Every row gives one point. The ring and each string are closed loops that go straight from each point to the next, and from the last back to the first. Before rounding, they use only three directions, however many columns there are. Count how often each string passes through the ring. Passing back the other way cancels.

Ring (8 x 4):
[[ 0.32  0.23 -0.26 -0.32]
 [ 0.12  0.43 -0.11 -0.34]
 [-0.14  0.37  0.12 -0.27]
 [-0.30  0.13  0.24 -0.16]
 [-0.31 -0.19  0.22 -0.06]
 [-0.08 -0.40  0.05 -0.03]
 [ 0.19 -0.32 -0.13 -0.10]
 [ 0.36 -0.01 -0.27 -0.24]]
String (16 x 4):
[[-0.34  0.32  0.33 -0.20]
 [-0.04  0.30  0.31 -0.21]
 [ 0.02  0.20  0.15 -0.21]
 [-0.06  0.08 -0.01 -0.20]
 [-0.21  0.24 -0.05 -0.26]
 [-0.13  0.59  0.04 -0.36]
 [-0.06  0.65  0.03 -0.38]
 [-0.15  0.48 -0.08 -0.35]
 [-0.13  0.14 -0.09 -0.24]
 [-0.01  0.19  0.01 -0.23]
 [ 0.09  0.33  0.16 -0.25]
 [-0.02  0.42  0.23 -0.26]
 [ 0.02  0.24  0.19 -0.21]
 [-0.14  0.12  0.06 -0.20]
 [-0.35  0.13  0.05 -0.20]
 [-0.48  0.23  0.20 -0.19]]
Times through: 1
String (23 x 4):
[[ 0.10  0.44 -0.31 -0.39]
 [-0.01  0.15 -0.18 -0.26]
 [ 0.15  0.18 -0.07 -0.25]
 [ 0.24  0.23 -0.05 -0.27]
 [ 0.06  0.16 -0.15 -0.26]
 [ 0.07  0.29 -0.28 -0.33]
 [ 0.22  0.50 -0.29 -0.41]
 [ 0.41  0.62 -0.12 -0.42]
 [ 0.29  0.35  0.03 -0.29]
 [ 0.19  0.33  0.01 -0.29]
 [ 0.28  0.58  0.06 -0.36]
 [ 0.05  0.72 -0.05 -0.42]
 [-0.13  0.43 -0.10 -0.33]
 [-0.14  0.28 -0.09 -0.28]
 [ 0.03  0.12  0.02 -0.21]
 [ 0.16  0.35  0.14 -0.27]
 [ 0.04  0.61  0.09 -0.36]
 [-0.06  0.58 -0.02 -0.37]
 [-0.16  0.34 -0.14 -0.31]
 [ 0.01  0.17 -0.04 -0.24]
 [ 0.14  0.24  0.02 -0.25]
 [ 0.34  0.53  0.02 -0.36]
 [ 0.21  0.57 -0.22 -0.42]]
Times through: 2

Ring (6 x 6):
[[ 0.39 -0.15  0.15  0.01  0.51 -0.03]
 [ 0.08  0.22  0.06 -0.10  0.70 -0.04]
 [-0.39  0.38 -0.02 -0.07  0.43 -0.03]
 [-0.33  0.01 -0.04  0.08  0.08 -0.01]
 [ 0.15 -0.55  0.11  0.24 -0.20  0.01]
 [ 0.39 -0.60  0.22  0.21 -0.08  0.00]]
String (36 x 6):
[[-0.13  0.01  0.11  0.04  0.16 -0.02]
 [-0.41  0.21  0.13  0.00  0.06 -0.03]
 [-0.59  0.31  0.00  0.00  0.12 -0.02]
 [-0.57  0.27 -0.16  0.02  0.24 -0.01]
 [-0.32  0.08 -0.21  0.06  0.34  0.00]
 [-0.18  0.00 -0.11  0.06  0.30 -0.01]
 [-0.16  0.02  0.06  0.04  0.17 -0.02]
 [-0.36  0.17  0.21  0.01 -0.02 -0.03]
 [-0.53  0.17  0.06  0.04 -0.04 -0.02]
 [-0.51  0.03 -0.12  0.12 -0.02  0.00]
 [-0.31 -0.19 -0.25  0.18  0.07  0.02]
 [-0.07 -0.31 -0.22  0.19  0.18  0.02]
 [-0.06 -0.29 -0.12  0.17  0.10  0.01]
 [ 0.00 -0.19  0.02  0.11  0.14 -0.01]
 [-0.14 -0.08  0.20  0.08 -0.06 -0.02]
 [-0.17 -0.27  0.17  0.17 -0.28  0.00]
 [-0.07 -0.48  0.09  0.25 -0.34  0.02]
 [ 0.09 -0.69 -0.03  0.32 -0.29  0.03]
 [ 0.24 -0.76 -0.14  0.33 -0.10  0.04]
 [ 0.23 -0.61 -0.11  0.26  0.04  0.03]
 [ 0.08 -0.27  0.06  0.13  0.11  0.00]
 [-0.08 -0.15  0.25  0.09 -0.12 -0.02]
 [-0.02 -0.49  0.23  0.24 -0.44  0.01]
 [ 0.14 -0.79  0.03  0.35 -0.41  0.03]
 [ 0.17 -0.79 -0.06  0.35 -0.29  0.04]
 [ 0.14 -0.54 -0.07  0.24 -0.02  0.02]
 [ 0.08 -0.34 -0.01  0.16  0.10  0.01]
 [-0.06 -0.10  0.16  0.07  0.05 -0.02]
 [-0.24 -0.14  0.22  0.12 -0.26 -0.01]
 [-0.24 -0.31  0.00  0.21 -0.24  0.01]
 [-0.32 -0.23 -0.03  0.19 -0.20  0.01]
 [-0.37 -0.13 -0.04  0.16 -0.14  0.01]
 [-0.32 -0.15 -0.19  0.16  0.04  0.01]
 [-0.27 -0.14 -0.26  0.15  0.20  0.02]
 [-0.09 -0.11 -0.10  0.09  0.27  0.00]
 [-0.12 -0.06 -0.07  0.08  0.26 -0.01]]
Times through: 5
String (17 x 6):
[[ 0.59 -0.49  0.07  0.13  0.40 -0.01]
 [ 0.25 -0.22  0.08  0.07  0.34 -0.02]
 [ 0.07 -0.01  0.30  0.00  0.17 -0.04]
 [ 0.25 -0.17  0.09  0.04  0.39 -0.02]
 [ 0.09 -0.09  0.14  0.04  0.25 -0.02]
 [ 0.13 -0.04  0.34  0.00  0.17 -0.04]
 [ 0.47 -0.28  0.37  0.04  0.21 -0.03]
 [ 0.74 -0.64  0.20  0.16  0.27 -0.01]
 [ 0.46 -0.51  0.07  0.16  0.24  0.00]
 [ 0.51 -0.65  0.10  0.21  0.10  0.01]
 [ 0.70 -1.02  0.21  0.34 -0.24  0.02]
 [ 0.56 -0.91  0.21  0.32 -0.27  0.02]
 [ 0.57 -0.89  0.06  0.31 -0.07  0.03]
 [ 0.22 -0.37  0.12  0.14  0.09 -0.01]
 [ 0.32 -0.44  0.03  0.16  0.21  0.00]
 [ 0.73 -0.83  0.12  0.25  0.09  0.01]
 [ 0.81 -0.77  0.19  0.21  0.20  0.00]]
Times through: 1

Ring (7 x 8):
[[ 0.40  0.06 -0.27  0.08  0.20  0.45 -0.09  0.28]
 [ 0.27  0.16 -0.32 -0.04  0.29  0.81  0.19 -0.05]
 [ 0.15  0.15 -0.25 -0.07  0.23  0.68  0.28 -0.24]
 [ 0.01  0.02 -0.03  0.02 -0.06 -0.07  0.16 -0.30]
 [ 0.06 -0.12  0.20  0.12 -0.16 -0.54 -0.07 -0.08]
 [ 0.26 -0.18  0.26  0.18 -0.07 -0.52 -0.29  0.29]
 [ 0.38 -0.12  0.07  0.18  0.03 -0.22 -0.32  0.43]]
String (26 x 8):
[[ 0.29  0.01 -0.19  0.12  0.03  0.04 -0.12  0.17]
 [ 0.31  0.03 -0.15  0.07  0.13  0.25 -0.06  0.16]
 [ 0.33  0.06 -0.13  0.02  0.26  0.52  0.02  0.14]
 [ 0.43  0.20 -0.43 -0.05  0.45  1.15  0.14  0.15]
 [ 0.35  0.19 -0.45 -0.03  0.33  0.96  0.16  0.04]
 [ 0.26  0.12 -0.37  0.04  0.13  0.46  0.06  0.01]
 [ 0.24  0.08 -0.24  0.04  0.11  0.34  0.04  0.01]
 [ 0.25  0.06 -0.13  0.01  0.19  0.42  0.07  0.02]
 [ 0.26  0.06 -0.14  0.01  0.19  0.43  0.07  0.03]
 [ 0.26  0.07 -0.25  0.05  0.12  0.35  0.02  0.05]
 [ 0.33  0.13 -0.40  0.04  0.19  0.58  0.03  0.11]
 [ 0.47  0.17 -0.51  0.03  0.32  0.89 -0.01  0.28]
 [ 0.48  0.10 -0.48  0.12  0.18  0.52 -0.17  0.38]
 [ 0.35  0.01 -0.25  0.14  0.04  0.09 -0.18  0.26]
 [ 0.27 -0.01 -0.07  0.09  0.07  0.07 -0.09  0.15]
 [ 0.33 -0.04  0.01  0.10  0.13  0.09 -0.14  0.26]
 [ 0.43 -0.12  0.15  0.14  0.15 -0.05 -0.29  0.49]
 [ 0.42 -0.16  0.20  0.19  0.07 -0.28 -0.37  0.53]
 [ 0.35 -0.13  0.19  0.14  0.09 -0.16 -0.24  0.36]
 [ 0.27 -0.06  0.05  0.11  0.05 -0.07 -0.13  0.18]
 [ 0.27 -0.07 -0.03  0.16 -0.06 -0.27 -0.21  0.21]
 [ 0.36 -0.16  0.09  0.24 -0.09 -0.53 -0.41  0.47]
 [ 0.47 -0.20  0.22  0.24  0.02 -0.43 -0.49  0.66]
 [ 0.41 -0.11  0.11  0.14  0.12 -0.06 -0.28  0.45]
 [ 0.31 -0.03  0.03  0.07  0.15  0.14 -0.09  0.20]
 [ 0.31 -0.02 -0.11  0.11  0.06  0.05 -0.14  0.22]]
Times through: 0
String (34 x 8):
[[ 0.14  0.23 -0.32 -0.15  0.35  1.06  0.44 -0.36]
 [ 0.08  0.19 -0.34 -0.09  0.19  0.73  0.37 -0.39]
 [ 0.09  0.11 -0.25 -0.01  0.06  0.33  0.21 -0.27]
 [ 0.16  0.03 -0.13  0.06  0.02  0.08  0.04 -0.07]
 [ 0.11  0.04 -0.04  0.00  0.10  0.23  0.16 -0.18]
 [ 0.13  0.02 -0.01  0.01  0.08  0.15  0.11 -0.14]
 [ 0.13  0.00 -0.05  0.06  0.00 -0.01  0.04 -0.09]
 [ 0.16 -0.01 -0.07  0.08 -0.02 -0.07 -0.02 -0.02]
 [ 0.11 -0.03  0.08  0.05  0.00 -0.08  0.05 -0.11]
 [ 0.03 -0.09  0.23  0.06 -0.07 -0.32  0.05 -0.19]
 [-0.07 -0.17  0.33  0.13 -0.30 -0.88 -0.05 -0.23]
 [ 0.02 -0.16  0.23  0.17 -0.29 -0.84 -0.14 -0.08]
 [ 0.11 -0.13  0.14  0.16 -0.19 -0.61 -0.16  0.02]
 [ 0.19 -0.06  0.03  0.10 -0.02 -0.17 -0.09  0.06]
 [ 0.20 -0.10  0.16  0.11  0.00 -0.24 -0.12  0.11]
 [ 0.21 -0.09  0.06  0.14 -0.08 -0.34 -0.17  0.13]
 [ 0.25 -0.19  0.21  0.22 -0.17 -0.73 -0.35  0.31]
 [ 0.33 -0.25  0.39  0.23 -0.08 -0.71 -0.43  0.48]
 [ 0.39 -0.23  0.39  0.19  0.05 -0.46 -0.39  0.53]
 [ 0.40 -0.18  0.28  0.17  0.10 -0.26 -0.34  0.50]
 [ 0.45 -0.17  0.15  0.21  0.05 -0.31 -0.43  0.59]
 [ 0.45 -0.12 -0.06  0.24 -0.04 -0.33 -0.45  0.57]
 [ 0.37 -0.05 -0.12  0.17  0.01 -0.11 -0.27  0.36]
 [ 0.28 -0.01 -0.07  0.09  0.07  0.07 -0.09  0.16]
 [ 0.37  0.00 -0.05  0.07  0.21  0.31 -0.10  0.28]
 [ 0.47  0.04 -0.24  0.09  0.24  0.47 -0.16  0.40]
 [ 0.51  0.11 -0.44  0.09  0.27  0.66 -0.15  0.42]
 [ 0.42  0.12 -0.47  0.08  0.19  0.56 -0.08  0.26]
 [ 0.31  0.08 -0.35  0.08  0.10  0.33 -0.04  0.12]
 [ 0.28  0.06 -0.17  0.03  0.17  0.39  0.03  0.07]
 [ 0.28  0.08 -0.12 -0.02  0.27  0.59  0.11  0.04]
 [ 0.24  0.06 -0.17  0.03  0.13  0.33  0.05  0.01]
 [ 0.21  0.09 -0.28  0.03  0.09  0.35  0.07 -0.05]
 [ 0.18  0.22 -0.40 -0.10  0.29  0.94  0.34 -0.25]]
Times through: 2

Ring (7 x 9):
[[-0.04  0.01  0.44  0.04 -0.11 -0.16  0.44  0.07  0.24]
 [-0.07  0.13  0.26 -0.03 -0.01 -0.26  0.29  0.23  0.34]
 [ 0.06  0.20 -0.29 -0.08  0.13 -0.08 -0.22  0.08  0.21]
 [ 0.09  0.07 -0.43 -0.08  0.21  0.16 -0.48 -0.24 -0.02]
 [ 0.13 -0.08 -0.38 -0.03  0.17  0.34 -0.50 -0.51 -0.20]
 [ 0.30 -0.16 -0.16  0.12 -0.08  0.45 -0.18 -0.64 -0.26]
 [ 0.23 -0.10  0.23  0.16 -0.23  0.20  0.29 -0.34 -0.04]]
String (22 x 9):
[[ 0.29  0.02  0.10  0.14 -0.24  0.11  0.27 -0.17  0.07]
 [ 0.09  0.00  0.06  0.03 -0.03  0.06  0.07 -0.16  0.07]
 [-0.12 -0.04  0.38 -0.01  0.01 -0.11  0.26 -0.03  0.17]
 [-0.35 -0.02  0.67 -0.07  0.08 -0.34  0.45  0.20  0.33]
 [-0.32 -0.04  0.46 -0.10  0.16 -0.23  0.21  0.07  0.23]
 [-0.12  0.02  0.19 -0.05  0.09 -0.12  0.09  0.01  0.18]
 [-0.22  0.12  0.20 -0.12  0.16 -0.29  0.09  0.23  0.33]
 [-0.29  0.09  0.16 -0.16  0.26 -0.27 -0.03  0.18  0.28]
 [-0.13  0.05  0.02 -0.10  0.19 -0.09 -0.12 -0.01  0.15]
 [ 0.06  0.07 -0.16 -0.04  0.10  0.04 -0.17 -0.11  0.09]
 [-0.15  0.01 -0.09 -0.13  0.27  0.00 -0.30 -0.13  0.06]
 [-0.13 -0.01 -0.29 -0.16  0.36  0.10 -0.54 -0.25 -0.03]
 [ 0.03 -0.03 -0.56 -0.13  0.35  0.30 -0.75 -0.45 -0.18]
 [ 0.34  0.01 -0.64  0.01  0.09  0.43 -0.59 -0.52 -0.21]
 [ 0.32  0.00 -0.39  0.06 -0.01  0.33 -0.31 -0.42 -0.13]
 [ 0.18 -0.03 -0.16  0.04  0.00  0.22 -0.15 -0.34 -0.06]
 [ 0.37  0.01 -0.30  0.10 -0.11  0.31 -0.15 -0.39 -0.09]
 [ 0.26 -0.02 -0.16  0.08 -0.08  0.25 -0.09 -0.35 -0.07]
 [ 0.00 -0.17  0.16  0.03  0.03  0.20 -0.01 -0.41 -0.10]
 [ 0.17 -0.26  0.27  0.15 -0.16  0.35  0.17 -0.59 -0.21]
 [ 0.36 -0.16  0.22  0.23 -0.33  0.33  0.34 -0.49 -0.13]
 [ 0.38 -0.06  0.22  0.23 -0.38  0.22  0.43 -0.31 -0.01]]
Times through: 2
String (23 x 9):
[[ 0.56 -0.17 -0.27  0.23 -0.26  0.61 -0.12 -0.78 -0.35]
 [ 0.65 -0.12 -0.22  0.29 -0.39  0.58  0.06 -0.69 -0.28]
 [ 0.51 -0.01 -0.17  0.21 -0.31  0.35  0.10 -0.42 -0.10]
 [ 0.15 -0.04  0.05  0.07 -0.07  0.14  0.07 -0.25  0.01]
 [-0.19 -0.18  0.54  0.01  0.03 -0.02  0.29 -0.21  0.05]
 [-0.10 -0.14  0.79  0.10 -0.20 -0.13  0.69 -0.05  0.18]
 [ 0.22  0.07  0.41  0.16 -0.34 -0.11  0.64  0.09  0.27]
 [-0.12  0.05  0.64  0.04 -0.14 -0.32  0.65  0.24  0.37]
 [-0.29  0.00  0.58 -0.06  0.06 -0.32  0.41  0.20  0.32]
 [-0.30  0.13  0.55 -0.09  0.05 -0.48  0.47  0.43  0.48]
 [ 0.13  0.32 -0.01 -0.01 -0.10 -0.32  0.26  0.42  0.46]
 [ 0.25  0.24 -0.23  0.02 -0.08 -0.08  0.02  0.13  0.26]
 [-0.07  0.00  0.07 -0.05  0.11 -0.02 -0.03 -0.09  0.10]
 [-0.28  0.02  0.12 -0.15  0.28 -0.16 -0.12  0.03  0.18]
 [-0.19  0.09 -0.14 -0.17  0.31 -0.11 -0.31  0.03  0.16]
 [-0.11  0.00 -0.07 -0.10  0.22  0.01 -0.24 -0.14  0.06]
 [ 0.13  0.04 -0.21 -0.01  0.06  0.13 -0.20 -0.21  0.02]
 [ 0.36  0.10 -0.75 -0.01  0.11  0.35 -0.63 -0.39 -0.13]
 [ 0.09 -0.10 -0.63 -0.10  0.35  0.45 -0.85 -0.64 -0.30]
 [-0.07 -0.22 -0.26 -0.10  0.34  0.40 -0.63 -0.67 -0.31]
 [-0.09 -0.18  0.02 -0.05  0.20  0.22 -0.26 -0.46 -0.15]
 [ 0.22 -0.01 -0.17  0.05 -0.04  0.22 -0.12 -0.32 -0.05]
 [ 0.48 -0.04 -0.37  0.15 -0.17  0.46 -0.19 -0.56 -0.21]]
Times through: 0
